Rows are points. Two turns around zero, p and q, are shown by what they do to some points. Write where each new point lands after one turn and then the other. Backwards means that the second turn is done in reverse. Each puzzle has new turns, and all numbers are rounded.

Turn p:
[-1.5 -2.7] -> [-2.3  2.0]
[ 4.1 -3.9] -> [-4.7 -3.2]
[2.6 4.7] -> [ 4.1 -3.5]
[1.5 0.7] -> [ 0.4 -1.6]
[-6.7  1.2] -> [2.5 6.3]
Turn q:
[-5.6 -2.6] -> [ 0.3 -6.2]
[4.1 4.9] -> [-3.0  5.7]
[0.6 1.5] -> [-1.2  1.1]
[ 0.9 -3.8] -> [ 3.9 -0.6]
Where do these land?
q, then p: [ 4.4 -4.8] -> [ 0.9 -6.4]
p, then q: [-4.3  2.5] -> [-2.2  4.5]
p, then q: [-0.1  2.3] -> [1.2 2.0]

Turn p:
[-8.9 -0.9  3.0] -> [-4.5 -2.2 -8.0]
[ 0.3 -1.6 -1.9] -> [ 2.1 -1.4  0.1]
[ 3.2  2.6 -1.8] -> [2.1 3.1 2.5]
[ 5.3 -0.1  0.6] -> [0.4 0.5 5.3]
Turn q:
[ 2.3  3.3 -4.0] -> [ 4.8  0.5 -2.9]
[-0.3  0.4  4.0] -> [-2.4  2.7  1.8]
[ 3.0 -2.6  5.1] -> [-1.1  1.8  6.1]
[-5.1 -1.1 -5.1] -> [-1.5 -5.0 -5.1]
Where do these land?
p, then q backwards: [2.0 4.0 1.7] -> [0.5 1.5 4.5]
p, then q: [-5.6 -2.3 -3.9] -> [ 5.2 -5.0 -0.1]
q, then p: [ 0.4 -3.4 -3.4] -> [ 0.4 -4.4  1.9]
q, then p backwards: [3.2 1.7 5.6] -> [4.4 5.0 0.4]

Turn p:
[-3.4  0.0  3.4  2.3] -> [-0.8 -5.1 -1.4  0.5]
[-0.1 -0.3 -1.5 -1.3] -> [ 0.1  1.5 -0.3 -1.4]
[-2.1  3.8 -2.3 -1.8] -> [-4.5  1.4  0.1 -2.3]
[ 1.8  0.5  5.6 -1.6] -> [ 1.5 -3.4  4.9  0.4]
[ 5.7  4.3 -2.3  1.2] -> [-2.4  4.8  3.2  4.3]
[ 0.7  4.0 -1.7 -0.2] -> [-3.7  2.0  1.2  0.6]
[ -2.5 -12.3  -1.2   1.4] -> [ 9.8 -1.2 -7.6 -2.1]
Turn q:
[ 2.4 -2.3  2.6 -4.0] -> [ 3.8  3.4 -2.5  1.1]
[2.9 3.5 3.8 2.4] -> [-0.3 -0.7  1.7  6.1]
[ 4.6  1.7 -1.7  0.0] -> [-0.2 -2.5 -3.6  2.8]
[-3.3 -1.1 -1.3 -4.9] -> [-1.0  4.2 -1.8 -4.0]
[-6.6 -1.7 -3.4  6.5] -> [-2.4 -4.5  6.2 -6.0]
Where do these land?
p, then q: [ 2.2  3.0 -1.5  4.6] -> [-2.5 -3.3  4.5 -0.5]
q, then p: [-1.9 -7.0 -3.7 -5.6] -> [-1.0  7.1  5.0 -4.7]
p, then q: [-0.3  2.9  2.6  3.5] -> [ 1.6 -1.6  4.0 -2.4]
q, then p: [-3.2 -1.9  3.4 -2.5] -> [-3.2 -0.4  4.6  0.6]
q, then p backwards: [ 1.8 -1.0  6.7  4.7] -> [ 6.8 -1.0  4.8  0.9]
q, then p backwards: [-2.4  1.1 -3.7 -2.6] -> [-3.7  1.7 -2.9 -1.4]
q, then p: [ 3.8  2.9 -3.8 -2.1] -> [-0.6  3.0 -5.6 -0.9]

Turn p:
[ 1.4 -3.9  2.2  2.6] -> [-4.4 -0.1 -3.0  0.8]
[ 1.7  6.5  1.2 -7.1] -> [5.6 4.2 5.7 3.9]
[ 4.9  1.7 -3.0  4.1] -> [ 3.3 -2.2 -5.6  2.4]
[-2.4 -3.8 -2.3  0.9] -> [-2.5 -3.7  0.2 -2.5]
[-5.6 -0.5  1.8 -0.5] -> [-1.9  1.7  2.6 -4.7]
Turn q:
[-2.3  0.4  2.7  4.1] -> [ 2.4 -2.0 -4.0  1.9]
[ 2.2 -1.7  1.9  5.4] -> [ 4.9  2.1 -2.2  2.7]
[-4.9 -1.0 -0.8 -1.1] -> [-0.8 -5.0  1.0  0.0]
[-0.5  5.1 -8.4  0.8] -> [ 1.7 -0.8  0.8 -9.7]
[ 4.4  0.6  3.8 -5.0] -> [-5.4  4.9  0.4  2.3]
[ 1.1 -3.5  0.9 -4.3] -> [-2.8  0.9  4.0  2.8]
Where do these land?
p, then q: [ 0.1  1.4 -0.4 -0.2] -> [ 0.0  1.5 -0.1 -0.1]
p, then q: [-5.6 -2.7 -1.0 -0.1] -> [-4.7 -2.4  2.0  2.8]
q, then p: [ 5.3 -1.4 -0.1 -0.6] -> [ 3.5  4.1 -1.0 -0.1]
q, then p: [-0.2  0.7 -0.7 -5.5] -> [-1.8  2.5  2.9 -3.7]
p, then q backwards: [ 1.5 -0.7  4.7 -4.7] -> [ 3.9 -3.6  2.0 -3.8]
q, then p: [-1.0  2.8 -2.4 11.1] -> [ 3.1 -6.3 -0.4  9.4]

Turn p:
[ 0.0 -3.5  0.4  2.1 -0.7  5.2] -> [-3.8 -2.2  0.0  2.5  1.8  3.9]
[ 1.4 -3.2 -4.5  0.8  3.3 -4.3] -> [ 1.5 -1.4 -6.6  1.2  0.0 -3.6]
[ 3.3  4.8  2.9 -5.3 -2.4 -7.1] -> [ 5.3 -0.6  4.4 -4.4 -5.4 -5.6]
[ 2.7 -3.7  2.3 -1.0 -4.5  5.3] -> [-3.2 -5.0  3.5  2.4 -1.9  4.3]
[-1.2  1.9  0.8  2.8 -2.7 -4.2] -> [-1.4  2.8  1.9  0.6 -0.9 -4.9]
[-1.9  0.0 -3.6  5.7  2.6 -1.7] -> [-1.1  3.0 -3.9  2.7  4.1 -3.0]
[-6.0 -2.7  3.3 -5.2  3.6  3.0] -> [-2.3  1.8 -2.7 -6.3 -1.7  6.7]
[4.8 3.3 0.2 5.1 2.8 4.0] -> [ 1.5 -2.4  2.6  1.9  8.1 -0.2]
[-3.2  3.0 -1.7 -5.0 -2.0 -0.1] -> [ 3.3  4.0  1.0 -0.6 -4.2  2.4]
Turn q:
[5.0 3.2 0.0 2.3 4.8 2.5] -> [ 2.0  2.3  2.7 -1.9  2.8  6.5]
[  6.1   2.4   6.4   0.3 -12.2   0.8] -> [-1.1  6.1 -7.2 -8.1 -8.9 -0.1]
[ 2.4  6.5 -3.2 -3.4  3.6 -1.9] -> [ 2.9  5.6  1.1  0.0  6.7 -0.5]
[-2.8 -1.8  0.0  0.1 -1.1  4.4] -> [-3.9 -0.5  2.0  2.0 -2.8  0.2]
[-3.3 -4.1 -5.2  0.9  1.4 -1.9] -> [ 2.2 -3.7  0.8  6.2  0.1 -1.9]
[-1.8 -4.6  0.5 -0.1  3.5  0.7] -> [-2.1 -4.8  0.4  2.3  1.4  1.5]
[-4.4  1.0 -0.7  1.7  1.6 -2.6] -> [ 1.7 -2.5  3.2  0.1  1.1 -3.5]
[-1.2 -2.7  2.2 -1.7 -1.5 -2.0] -> [-1.6 -2.5 -3.0 -0.6 -0.4 -2.1]
Where do these land?
p, then q: [ 0.9 -2.3 -3.1 -0.1 -3.0  4.4] -> [-0.2 -1.6  3.0  0.4 -4.9  2.9]
p, then q: [ 3.1  9.6  2.9  5.7 -6.9  2.1] -> [ -0.5  -5.3   1.1 -12.5   2.3   1.8]
p, then q: [-0.1  1.1 -3.5  1.5  2.0 -1.3] -> [3.9 1.0 0.7 0.6 1.6 1.3]
q, then p: [ 3.3 -1.1  2.1 -1.2  3.7 -5.1] -> [ 3.3 -3.3 -5.4  0.0  1.3  2.2]
q, then p backwards: [ 0.5 -2.2  6.0  1.7  1.5 -8.1] -> [ 5.6 -2.4  2.3 -2.6  7.5 -2.4]
q, then p: [-2.5 -1.4 -3.2 -0.7  4.4  6.3] -> [-6.3  2.2  1.8 -1.9  5.0  1.2]
q, then p: [-2.6 -2.2 -0.9 -1.6  0.7 -0.7] -> [-2.3  0.5 -2.4  0.2  0.6 -2.0]
q, then p: [-2.6 -1.5 -0.3 -5.3 -2.5  2.4] -> [-1.6  6.2 -1.5  0.8  0.0 -2.3]

Turn p:
[ 0.7  2.9 -0.7  0.9 -1.4 -6.2  0.6 -2.7] -> [ 3.4 -2.7 -0.7  1.0 -1.7 -4.1  2.7  3.3]
[ 0.5 -7.5 -3.0 -3.7  0.2 -1.2  3.8  9.1] -> [-10.0  -1.8  -0.7  -0.1   7.6  -1.2  -3.3   2.2]
[-2.9 -2.0  2.9  3.1  7.5  4.5 -1.3 -2.2] -> [ 2.4 -1.0  3.4  1.0 -2.1  4.7 -6.6 -4.9]
[-5.0  1.3  3.6  1.6  0.6  2.3 -7.8 -1.5] -> [ 4.6 -1.6  0.2 -0.7 -1.4  8.8  1.7 -2.1]
[ 1.4 -4.2 -5.9  1.6  0.8  2.1  4.6 10.3] -> [-8.0  0.0  3.2 -0.3  9.5 -3.6 -1.5 -3.0]
[ 3.3  1.6  3.5  1.2 -5.1 -1.8  0.2 -3.9] -> [ 0.4  0.5 -3.2  1.7 -5.7 -2.0  4.6  0.0]
[ 0.2  1.3 -1.6 -0.5 -1.6  0.6 -2.2 -7.2] -> [ 5.6  3.7 -2.4  2.5 -2.3  0.4  0.6  1.2]
[ 3.2  3.1  0.7 -2.0  2.1  0.5 -1.5 -0.8] -> [ 2.2  0.8 -2.0 -4.1 -1.5 -1.2 -1.0 -0.9]
[-1.5  3.5  0.6 -2.3 -3.1 -0.6  3.4 -1.1] -> [-0.6  2.3  2.1 -1.1 -2.5 -1.4  2.7  4.0]
Turn q:
[-1.8  3.0 -0.6  0.7  0.0  4.2 -1.6  2.9] -> [-3.4 -0.2  1.6 -0.8  3.9  1.1 -3.1 -1.0]
[-4.8  3.8 -2.9 -2.8 -1.4 -0.7  2.9  3.7] -> [-4.9 -2.8 -3.4 -0.9  3.0  2.2  2.3 -3.8]
[ 3.1  1.3  5.6 -5.9  2.4  4.7 -5.2 -4.7] -> [ 2.0  2.4  7.0 -1.0  0.4 -8.9 -1.7 -3.6]
[ 2.6 -6.3  1.6  3.1 -5.4 -0.5  3.5 -2.9] -> [ 1.2  2.3  2.4  1.5 -4.0  2.0  5.4  6.7]
[ 0.0 -6.5 -2.1  3.7  1.5 -1.5  2.9 -3.7] -> [ 0.5 -0.5 -1.2  2.5 -7.6  1.5 -0.1  4.4]
[-0.4 -5.8  6.7  3.1  3.9 -4.1 -0.1 -2.1] -> [ 3.8  0.9 -2.8  5.9 -2.4 -5.3 -0.6  5.7]
[-1.2  5.2 -1.4  3.0  2.8 -3.1  5.0  3.1] -> [ 1.1 -5.6 -3.6  3.5  2.8  4.5 -0.5 -2.2]
[ 2.9  4.1 -3.5 -5.7  0.3  3.2 -4.4  5.2] -> [-0.6 -1.3  1.5 -8.8  4.6 -0.8 -2.6 -4.2]
[-0.4  1.3 -3.4  0.8 -4.0 -2.1 -3.0 -1.6] -> [ 0.3  4.8 -1.3 -1.8 -0.7  3.5  0.7 -2.2]
Where do these land?
p, then q: [-5.1 -0.9  5.6 -3.0 -3.5 -0.8  0.4 -3.0] -> [-5.3  0.1  2.7 -1.5  4.9  3.3  1.6  3.8]
q, then p: [ 0.9 -5.2 -3.7  1.5 -1.1 -1.5 -4.5  4.6] -> [-0.6  2.5 -1.3 -6.2  5.8  1.1  1.0  2.4]
p, then q: [-5.0  7.3 -4.0 -2.3  4.6 -0.1 -5.5 -0.6] -> [ 5.3 -5.0  5.5 -5.7  2.0 -5.6 -0.3  0.4]
q, then p: [ 2.8 -3.9  1.1  3.9  4.1 -0.8  2.3 -0.6] -> [-3.9 -1.9 -3.2  0.8  3.0 -0.3  3.2 -3.7]
p, then q: [ 4.4  4.3  2.7 -4.0  3.2  5.1 -1.1  1.4] -> [-1.1  2.0  1.6 -4.0 -0.5 -3.0  3.4 -7.5]
p, then q backwards: [ 4.9 -0.2 -4.8  0.9 -6.0 -2.5  4.0  4.0] -> [-5.3 -1.3  7.0 -5.8 -2.4 -0.1  0.0  2.0]
p, then q backwards: [-1.4  0.7  1.3  1.6  0.9 -2.2 -0.7  2.2] -> [ 1.5  0.7 -0.5 -1.2  0.8  1.3  3.1  1.2]
q, then p backwards: [-3.9  1.9 -3.4  6.0  0.3  5.7  6.5  0.0] -> [-6.9 -7.6  5.1  1.3 -0.1  0.2  0.9  2.6]
q, then p: [ 2.5 -5.0  1.0 -2.8  2.1 -3.0  4.2 -5.0] -> [-5.3 -0.3 -2.2  4.0 -0.6 -4.6  4.8  1.6]
p, then q: [-0.2  1.0  4.3 -1.8 -4.6  0.1 -5.7 -3.0] -> [-3.4 -2.7  4.5 -3.3 -0.9  5.4  2.4  0.1]
